Each wall is flat, endless, passes through zero and stands at right angles to its row. A trip goes straight from one point to another. List the walls that it crosses, first one first.
(in the rows, 128 means zero)

Walls:
(1): [135 144]
(2): [189 130]
(3): [ 14 140]
(4): [146 148]
(5): [ 65 195]
(6): [108 138]
(7): [129 169]
(8): [174 148]
(9): [147 130]
(10): [ 78 124]
Trips:
[146 155] to [156  74] -> 5, 7, 1, 4
[150 144] to [204 119] -> 7

Walls:
(1): [121   7  92 176]
(2): [151 136  78 151]
(3): [142 112 140  99]
(4): [113  98  99  77]
(5): [181  97 145 157]
(6): [118  23 153 172]
(7): [ 77 132  84 149]
(8): [155 106 151 116]
(9): [145 143 125 134]
Trips:
[128  83 153 127] to [163 155 120 133] -> 4, 9, 2, 1, 6, 3
[153 151  91 191] to [126  69 118 182] -> 6, 9, 8
[116 159 214 108] to [198 166 131  92] -> 9, 5, 2

Walls:
(1): [163 142 134 115 105 122 208 110 187]
(2): [ 83  64 114 160 183 163 132 141  57]
(3): [220 151  96 152 110 131 187 129 152]
(4): [153 104 127 235 120 160 111 175  85]
(5): [135 101 100  89 145 199 171  84 126]
(6): [197 185  84 143 165 146 108 196 125]
(7): [ 92 103  83  41  99 183 145 136 127]
(8): [163 148 118 160 196  60 139 215  91]
(9): [192 136  80 119 133 214  31 109  68]
(10): [ 40 184  56 100 147 151 126  77 152]
(11): [101  35  88  88 186 128 156 147 165]
(12): [ 85 175 179 171 110 158 113  77 106]
Trips:
[ 53 198 103 179 142 120 190 200 109] to [ 72 144 186 138 145 101  87 174 127] -> 6, 10
[217  82 122 186  86 104 111 118 167] to [141 202 206 154 108  84 103 152 113] -> 12, 9, 1, 3

Walls:
(1): [186 150 187 155  99 119 205 156 172 137 145  90 146 170]
(2): [ 90 112  99 110 186  88  86 144 111 163 153 166  99 168]
(3): [ 65 148 137  80 138 101  98 191 136  92 116 137 124 132]
(4): [182  90 135 109 123 140  98 207  58  87 166 191 145 179]
(5): [ 41 188 141 173 138 152 164  93 119 114  97 103  99 102]
(6): [161 140  65 170  95  60 111  89 136 139 187 121 141 155]
(7): [133 117 115  62 127 216 120 127 133 145 113 143 202 162]
Trips:
[129 123 117  81  99 178  60  85 170  45 121  99  68 116] to [115  81 140 143  88 133 179 125 147 167 113  98 111 160] -> 3, 1, 7
[203  55  64 118 206 165 114  90 119 127 194 151 110  58] to [ 84 213 125 167 154 142 101 151 126 130 147 134  84 124] -> 7, 5, 4, 3, 6
[111  99  77 125  68 123 146 158 162  69 122 157 143 154] to [152  70 119 196 126  40 161 131 180 106 195  92 139  84] -> 7, 3, 4
[149 141 143 153 119 119 158 149  66 105 146 113 182 168] to [131  55 156  89 119  71 151 190 167 106  84  37 119 143] -> 3, 7, 6, 4
[ 26 156 154 103  67 100  95  97 115 225 132 168 125 180] to [149  21 108 205 167  66  79 129 164 125   7  63 132 217] -> 7, 5, 3, 1
